Every row gives one point. To make a cloud, some directions were put in groups of two or more. Within a group, all points are equally far from the middle, so they leave a hole (a ring in 2 directions, a hollow ball in 3). The other directions are filled evenly. Then the cloud was stretched, turned, moved and blurred a little. Count the holes, and give their numbers of directions, smallest first.

Cloud:
45,18
61,-38
-18,23
-11,-29
57,-27
22,16
44,17
3,39
-6,-62
25,50
-43,29
16,26
-31,20
24,36
Holes: 0

Cloud:
19,35
9,28
-10,45
41,-16
49,21
31,28
58,0
-44,47
-63,16
39,46
35,-17
36,-4
30,10
20,29
33,-33
Holes: 0

Cloud (21 x 3):
-41,23,-31
-47,-30,-2
32,-31,42
1,-15,68
11,29,35
-30,17,46
38,-30,-8
-9,-62,28
-22,17,-51
43,-3,-4
18,-40,57
-22,-44,62
6,-31,-41
6,-6,66
17,37,16
29,30,-20
-53,9,9
-42,-14,-29
16,-56,0
-47,22,-7
-52,-10,29
Holes: 1 (3)

Cloud, 19 rows:
55,-27,-21
-20,33,17
-40,-33,0
-13,42,11
-45,-19,-38
51,-8,8
-31,-37,-42
8,48,-44
50,-7,-54
-1,23,31
-9,-8,-72
59,4,-38
51,-15,7
19,24,-68
12,37,19
22,-50,-24
23,-31,24
12,50,-5
51,16,7
Holes: 1 (3)

Cloud:
12,47,18,8
48,-17,52,2
14,-24,79,-39
-31,20,20,-6
17,-41,41,32
1,-9,33,-59
-36,-13,40,-44
-38,16,-28,-9
-25,-23,-43,17
-17,-49,25,31
49,-1,4,55
64,3,13,13
18,-11,-43,-19
53,39,12,9
17,-21,-17,-46
-1,-48,28,34
13,8,39,46
56,8,26,-6
-25,-30,-23,35
-13,-53,29,29
-14,-69,20,15
55,-24,39,2
47,-13,4,46
-58,-41,47,-18
28,0,-63,27
54,12,23,41
4,-4,-41,-28
53,22,-19,-10
-38,34,-14,12
32,-76,41,-9
53,-34,25,-28
Holes: 1 (3)

Cloud:
22,6,31,-12
-21,-20,10,46
-36,-54,13,-33
6,-26,-14,-73
11,15,-47,22
-24,-38,12,-58
22,-39,-39,-54
-30,17,25,12
-56,-8,-39,10
5,37,-23,-37
-30,24,24,4
9,-26,-24,53
-45,4,-37,29
-11,-18,-70,-21
37,-47,-27,-40
0,3,-60,-36
3,36,-24,-39
-39,-62,3,-19
-31,26,-1,-52
-44,-64,-11,-13
18,36,2,-18
-5,36,-15,-47
-23,-75,-18,10
-22,-11,-6,53
10,-24,40,-18
5,-36,-61,-38
6,-15,-33,-69
11,-22,-27,52
-7,-10,-15,-75
19,-63,-30,27
Holes: 2 (2, 2)

Cloud, 56 rows:
-59,68,3,-11,13,8
9,-62,15,43,24,-18
-17,8,45,23,21,-81
-10,-4,-15,69,-7,-30
-13,20,-16,-7,6,-81
60,-18,-31,14,-10,-23
-33,-11,-2,-50,53,3
67,11,-35,-17,9,-19
-25,32,42,-44,29,48
-40,42,9,-1,-19,-56
4,-47,2,-8,-27,46
-3,-65,17,27,26,1
15,-2,39,-13,28,-54
37,21,-58,-39,-32,-19
-65,71,1,5,23,2
-27,-21,-40,-8,-10,13
-33,11,-16,-52,-12,-34
-8,30,3,27,-63,-15
28,3,39,-24,-36,84
24,2,39,-10,2,-62
-29,-29,6,16,30,53
8,11,-37,13,49,-50
-73,-7,6,45,-37,-23
-12,-38,33,11,-19,45
-21,15,1,-58,-48,-33
-16,34,-2,-44,-46,-37
7,38,-49,3,65,-28
22,53,19,-4,9,-25
42,-33,-5,-20,7,66
5,-60,6,-6,36,-5
0,-80,29,20,-25,0
10,-50,9,-1,-12,45
-51,14,-6,33,-35,4
-51,-12,55,-14,-31,1
-22,-5,0,-45,76,20
53,-59,3,-28,-17,14
-48,22,14,48,-35,-45
45,7,19,-28,24,-32
-76,38,16,16,-6,-39
26,3,-49,27,8,-22
11,-11,-7,-49,59,36
16,0,50,-14,16,-43
18,65,-4,-26,-29,-23
27,-70,15,28,-3,-15
-25,-68,14,12,-25,11
-66,16,37,-1,9,32
-8,-13,-52,14,-24,-30
58,-18,8,-24,-23,-66
36,-41,32,12,-30,43
-5,-3,-55,-24,-19,-7
32,-21,73,-1,-51,-22
-14,10,47,-53,2,21
-4,-32,47,53,14,5
23,-2,-43,30,27,-28
-25,-22,23,-41,58,-13
8,-20,-42,26,-14,-62
Holes: 2 (2, 2)

Cloud:
-33,-32,-4,-52,1,-13
51,-40,-13,-41,16,-37
-7,22,32,57,-21,21
-29,-31,30,31,18,19
4,-7,46,49,50,-29
-45,2,34,1,6,23
-17,27,-37,9,-33,-8
21,7,38,-28,-58,-13
43,40,-6,66,16,15
42,11,9,31,38,71
21,-44,60,23,-9,-39
67,-19,-31,6,-20,22
17,-1,-6,-52,-39,35
-45,1,-25,-23,7,-2
54,-34,-11,23,-32,23
-15,-13,-6,51,40,22
-9,35,-43,29,-11,0
30,44,-18,51,6,-32
-32,-24,8,-48,-14,18
-31,-24,-7,-35,11,-43
0,18,15,-19,-46,-55
19,58,-28,30,-3,-23
34,58,34,0,7,49
-13,-18,-11,-8,13,-65
16,-62,-34,-45,22,-3
3,-56,2,22,-10,38
15,74,12,-8,3,32
8,34,65,50,-12,-30
49,33,27,-31,-16,46
39,-9,-39,-29,-38,13
51,-30,-6,11,26,69
9,19,53,-16,66,11
12,27,27,23,41,64
-3,19,65,15,52,-18
19,31,-15,46,-3,-50
-7,-11,-17,38,64,2
16,41,-48,-10,33,38
61,43,49,10,2,34
11,12,50,58,-32,-22
-33,32,10,-23,43,12
81,-15,48,14,14,-2
31,63,-35,0,9,17
47,64,-3,-14,13,-21
10,26,-5,-51,46,46
19,18,50,66,10,-37
7,32,-37,54,2,7
36,-52,14,-4,21,64
48,32,62,38,38,-15
64,14,34,44,48,-18
9,-40,34,-52,12,44
60,39,25,-42,-11,0
-30,18,9,-16,-44,14
-20,-26,-15,44,38,7
70,7,11,33,50,-21
4,57,32,-7,13,-52
Holes: 3 (2, 2, 2)

Cloud (78 x 8):
7,25,4,-11,-3,-44,37,38
-56,-49,-22,57,-14,-5,-5,34
34,-5,-9,-12,-10,24,10,67
42,-25,8,-6,10,29,11,-52
-16,5,67,-14,41,-7,1,51
-28,6,-11,-33,8,-33,-54,80
-37,-2,-27,-34,-11,17,7,-44
-31,-5,35,6,21,72,-69,39
38,-53,34,9,18,-23,-56,5
46,-73,-9,-18,-31,25,13,19
37,36,31,-10,17,2,-42,-46
53,-4,14,-16,-9,23,-23,55
-48,2,13,-30,20,42,-33,73
13,7,-51,-35,38,9,-4,-35
-16,58,22,-33,49,-66,-15,-8
1,-39,-3,42,13,67,-5,-38
-19,-42,25,-2,-21,-26,-45,-42
39,-39,-24,-1,36,23,-53,35
-53,44,15,23,40,7,-65,-23
-31,45,-9,-4,68,-43,-9,20
13,-18,-15,70,-42,46,14,9
39,31,-12,-4,13,46,-15,23
8,-12,-37,20,39,47,-31,-18
62,-12,-4,-24,24,35,-45,14
2,-26,-27,46,54,50,-13,3
-42,9,20,-31,48,-59,-61,-10
-86,10,-13,19,-27,-14,-59,34
54,-48,-35,-19,0,-6,-21,-9
-50,-19,-3,25,-52,13,-48,-33
-3,-42,22,-35,44,46,-27,9
13,20,2,42,1,36,-62,15
-12,1,-31,25,-59,31,-36,-13
5,6,-5,5,31,-10,2,79
-45,-40,2,-56,-7,-39,-8,3
17,-9,31,-37,32,1,3,81
-34,-19,42,30,35,-6,-82,4
22,55,-4,23,10,24,-58,-44
-37,1,-32,-4,53,-55,-22,-17
-66,-10,-30,-26,-12,14,-42,-45
23,-33,40,-32,36,-32,-20,-6
-17,-30,-34,48,-25,-1,3,51
-95,26,-32,22,-26,-26,-26,-17
6,57,6,-54,55,-22,0,-42
-47,-5,50,-2,-5,10,29,38
64,-10,20,-43,19,6,-48,3
-63,42,-10,-3,-34,26,-17,-25
4,-51,-35,-46,5,-28,-2,16
-21,-7,-15,-51,-50,-77,-32,6
-48,24,33,-1,-32,5,-8,-10
-17,-17,7,-49,41,-50,-18,-16
53,-37,-7,8,30,61,-43,20
14,18,-7,18,-2,-8,-25,-102
12,-12,-40,62,-31,13,25,22
-25,-12,34,-2,62,45,-21,11
-62,64,8,-36,15,-65,-20,17
-84,12,5,-3,-13,-42,2,12
40,-43,-47,34,18,-7,21,-4
-48,3,12,40,20,-14,-17,73
-11,-14,-48,3,40,28,7,-23
-10,56,20,-52,32,8,-12,-1
12,-32,-48,2,21,-43,7,-4
-8,-37,5,-43,-21,9,32,14
30,10,27,58,39,-22,-21,-17
-69,-5,-26,28,-7,-23,-48,-57
-35,64,-30,-3,31,28,-27,9
26,-37,-5,31,35,73,-49,19
-52,48,40,1,-5,-24,-3,-2
37,-3,40,39,0,60,-40,23
-10,19,41,-22,41,44,-20,13
31,-32,12,-25,-48,-2,-1,43
52,-1,55,-5,12,36,-17,22
43,3,-46,2,1,-58,9,-61
-20,-35,13,-10,43,-8,40,-13
-16,59,-45,-36,-6,-59,26,15
0,18,-3,-2,25,66,-36,34
21,5,-9,-29,16,50,-82,-15
0,2,61,13,4,13,-78,10
-12,10,27,11,-41,-22,13,-18
Holes: 2 (2, 4)

Cloud, 104 rows:
1,-22,-39,-59,43,-10,21,0,-67
-6,26,15,-14,-22,-13,-18,11,-80
-51,55,47,-31,-43,63,-45,-7,-12
-9,66,1,-46,-4,35,-9,35,37
50,-53,-49,36,29,-52,-27,-13,-48
-79,29,18,-37,26,-25,-25,-8,-47
-8,18,-64,34,29,21,-26,16,-48
39,-50,-15,52,-6,11,-8,12,-18
-13,-27,40,-6,1,-76,37,8,-4
-16,-11,-24,26,23,55,-40,23,-26
-15,-50,9,-27,8,-31,51,-50,-23
65,4,-41,11,-61,23,4,-6,16
-12,11,-44,9,39,-2,-23,52,-45
75,-6,-9,28,-4,-23,-6,-29,35
52,14,-17,42,24,-53,-39,-37,-13
46,-37,-22,-6,43,-81,4,-15,-25
57,-33,-74,42,-2,-48,0,31,-23
24,-36,-35,-29,-5,-70,44,-15,0
9,36,5,46,16,26,-24,-71,-23
59,-32,-8,-17,36,-19,-12,47,-2
-56,-18,-14,40,-63,-6,-14,7,-28
-51,-26,-12,-41,28,4,0,21,-65
17,-18,-31,33,40,-8,-21,-61,-66
-5,16,-40,26,71,0,-39,-14,-2
26,-24,30,-32,38,-39,-7,45,7
-9,33,-58,-49,9,-2,3,46,-9
53,-46,7,-12,20,-31,43,22,-42
-25,-25,-8,-14,3,22,51,31,-41
22,-1,-33,23,1,-94,7,4,-38
-37,22,73,6,-16,28,-43,-20,-43
-69,24,0,-60,5,15,-30,-28,-17
37,52,13,59,-21,-4,-54,9,9
5,-57,-47,19,12,49,-1,-12,-43
-27,37,-22,-62,26,18,37,-43,1
-38,8,-3,-46,-12,82,-5,-11,-29
-50,42,-29,-3,11,21,-21,-10,53
-21,42,-3,2,-9,-40,-46,41,-63
0,24,-44,-18,63,-26,27,-18,-52
-26,34,-15,30,2,47,-91,8,-39
-42,-26,-24,73,-27,-31,-14,-20,-6
16,-27,-20,-32,-58,14,-6,-28,-22
4,29,-20,-9,-55,66,-8,-45,-44
-22,19,-47,36,-56,20,-9,-40,-26
16,11,-43,-11,32,-4,4,-19,-93
51,-41,-44,36,37,-33,-35,-41,-19
-20,37,-23,27,33,-33,-17,-21,-62
-27,49,-20,-27,-25,6,-21,-47,5
26,65,-55,-13,17,11,17,-37,30
5,9,11,12,-58,10,48,-33,28
-62,-20,26,-39,34,-12,5,-34,-32
-17,-37,-1,-15,-28,-33,31,-56,-20
-6,-11,23,23,-49,0,42,-39,15
48,-15,15,-20,-16,-36,-43,46,12
-35,32,-13,-17,-29,17,-1,-71,-24
-21,-48,-42,-34,2,-7,-23,8,24
27,9,-30,24,-7,-16,-28,72,25
-27,53,11,46,10,46,-8,-15,-9
-29,-47,-46,58,15,-37,33,-9,-30
52,18,-64,51,-36,6,-33,-11,-26
-54,10,-7,-9,27,9,-35,29,-73
-34,8,0,-53,48,-7,51,-22,-15
-56,44,10,-19,-40,61,16,14,-1
62,-13,-17,28,22,-63,-20,-23,13
-40,6,8,-34,16,34,10,25,-58
-68,22,-19,-29,3,47,-59,-31,0
7,-11,-4,-24,34,1,-7,5,59
-13,23,-7,-18,-19,-70,-38,26,-41
-56,-55,22,22,11,-61,18,-9,-24
62,74,-19,-10,4,43,-15,-21,19
13,50,19,-31,-30,-9,16,-47,16
-22,-45,41,19,2,23,-12,4,-26
3,-1,-10,47,40,-67,5,37,21
14,-43,3,34,53,-43,0,-37,-43
-9,43,28,-10,-65,16,37,-18,1
0,-29,-9,-27,9,-39,21,-6,48
9,13,42,-27,-56,-12,20,-8,8
50,-21,-79,10,-21,-39,4,-5,14
-14,-37,10,-17,-65,10,3,6,-10
16,62,-15,17,-31,27,7,-16,51
-49,-34,-30,-42,29,-48,22,35,-14
16,-27,-73,-7,43,19,0,-31,26
-59,-5,14,22,4,-38,58,5,-4
3,29,5,-80,1,59,-5,3,-4
48,0,5,-13,-27,-52,-5,51,-4
14,6,-21,-33,-28,-56,-2,3,-47
-29,27,61,34,-11,22,-49,-47,-21
-46,28,-55,19,-38,47,4,-24,-26
-2,16,55,-58,22,-22,-7,-14,-9
65,4,-46,0,23,-19,-20,-13,-81
24,45,-48,39,45,-17,-8,-39,-38
18,50,-26,-26,18,-44,-22,-20,-13
9,26,-3,7,39,48,-50,20,31
21,51,-26,39,23,-61,17,-7,-18
-22,23,-17,-14,-41,-38,44,-32,10
57,39,-56,-13,-13,-8,31,45,0
-7,24,-17,56,-15,43,-10,24,10
-26,55,-45,-35,10,-11,0,-2,23
36,-44,-41,-49,-27,-33,23,1,-19
-17,37,31,28,-32,14,11,-69,-22
-27,-41,-35,55,-8,-22,-32,-11,26
4,32,-38,-32,-46,-31,-1,29,-12
13,-36,-38,-61,27,-13,-31,19,-8
40,-14,-96,0,-16,32,21,13,19
37,-25,-64,61,-16,-18,-15,31,-16
Holes: 3 (2, 3, 3)

Cloud:
-24,-21,80,-62,28,-8,5,16,-22
43,-47,65,1,44,-5,21,-9,5
72,-42,29,-77,-32,-30,-5,-32,-40
-3,1,61,-75,12,48,4,-18,27
-13,68,27,19,-28,-21,40,8,-28
41,-25,50,-24,8,-33,18,-60,-41
58,-29,34,-2,-35,-51,43,-25,-46
-5,-2,20,-46,-49,26,20,47,20
52,15,13,35,4,28,-37,-19,-14
20,-58,5,-58,-25,-38,-20,31,1
0,53,16,-10,-27,49,-21,62,8
-7,17,-11,-66,-41,5,9,13,-40
-27,39,75,-39,-13,11,17,12,-3
33,42,59,19,-30,-22,28,21,-7
38,-51,45,-50,-10,27,8,-11,-46
28,-43,-18,-46,28,-14,-13,-33,0
-12,-41,-23,7,56,-3,-21,20,46
82,-52,-20,-9,-1,28,16,8,19
43,46,13,13,15,34,-64,-13,44
54,-19,47,27,6,-4,-42,-8,-49
9,25,-20,10,-6,-76,9,30,9
-27,2,16,-18,-51,-33,62,68,-42
-4,27,64,-69,6,2,-8,30,-21
3,-53,-20,-3,-9,-28,18,1,-52
-17,47,68,16,3,21,14,12,-2
35,58,45,14,-26,-22,-30,21,-48
87,10,16,-22,-12,25,-50,-30,46
34,-33,-54,7,7,-25,-31,-12,17
-60,-12,39,-40,8,-20,46,55,-13
6,17,78,15,12,28,-18,-25,1
38,22,-1,59,-29,-37,-21,5,7
16,-21,64,-50,-41,-13,2,-23,16
11,20,9,44,55,1,-8,-21,49
12,-39,55,-44,38,29,15,4,-34
51,-23,49,22,20,25,-32,40,-52
69,-2,-23,-67,-13,1,7,-54,26
12,-53,20,47,-8,5,-11,10,27
-1,-7,-5,-19,37,-29,14,47,-59
-22,-76,-11,18,-10,-58,-27,55,-19
-4,-17,33,12,12,-25,-8,6,-84
28,-50,17,7,1,-9,43,-32,-13
-36,-1,39,28,-34,-33,-19,50,-14
-22,12,-28,42,2,-6,-29,38,45
16,-19,-35,5,-37,-13,17,34,-71
5,-27,70,33,33,14,-23,14,3
-22,7,-11,-2,-57,-9,7,52,21
78,-5,-9,-57,-11,12,9,-46,9
-7,-74,-20,-30,0,-34,32,26,42
42,-20,23,3,44,18,-49,35,-6
10,39,28,33,29,35,-48,6,38
-10,-24,-52,-19,-41,-30,-34,42,-52
30,23,-17,3,-74,-48,-3,15,-56
7,-61,-9,-1,-41,-55,13,-2,-33
-12,-47,17,-70,-26,-7,1,64,-7
-32,48,1,29,-5,-39,9,49,24
-3,0,50,-30,-2,26,44,-20,-7
6,-51,-19,41,0,24,-55,12,22
-13,1,-30,56,-31,-41,-5,51,2
-34,-48,63,-23,11,1,5,14,-1
19,-13,65,-8,-28,-19,22,57,-21
38,53,70,-20,-23,29,26,-16,25
49,9,17,48,-17,-39,35,18,-55
9,-38,37,49,11,12,3,27,-40
-4,-30,9,-7,29,22,-8,-33,7
-7,-59,71,-82,4,-32,-13,-1,-28
48,-40,-11,22,-52,25,-16,19,-8
72,23,-29,0,-25,-10,-42,-22,7
-19,-79,-6,-32,11,-52,-17,6,-24
26,47,68,-41,-30,26,17,-7,-24
14,-11,16,-48,-82,-42,-6,22,-42
-12,-2,47,-39,0,65,0,20,-34
2,0,4,51,3,-35,-20,9,-54
25,4,-4,64,26,16,-38,-13,59
-11,28,30,-43,-11,-39,-23,63,-39
-35,-50,35,-19,3,-33,57,30,-68
-34,-13,20,-6,17,-33,-51,3,24
40,-42,-29,-46,-32,11,50,6,42
-18,-38,-9,-65,9,-44,-33,6,-9
-34,40,50,-21,-32,50,-29,13,15
62,-64,37,-21,-3,-59,21,-26,-14
15,-2,26,27,-44,50,-45,27,23
39,10,-51,6,-47,-40,-16,-19,-15
-29,-18,-21,39,-12,-26,-49,64,-42
19,36,10,-36,-86,2,-2,1,-27
51,11,30,-22,35,26,24,-3,15
24,-55,42,0,-3,-21,6,-37,-20
-29,-43,39,-76,16,6,-8,5,-6
44,35,1,18,-24,-34,7,31,-3
52,-23,51,29,16,-25,32,-1,-48
36,-44,-3,28,-5,-3,-50,-18,48
42,16,17,52,21,-28,-22,-2,-3
66,0,1,29,14,36,-50,-36,17
44,-31,23,34,-2,-19,-47,-39,2
16,-30,60,-49,-8,-14,59,-7,10
32,-28,57,41,2,16,25,12,4
37,25,-53,21,-52,-26,5,-11,55
Holes: 1 (6)
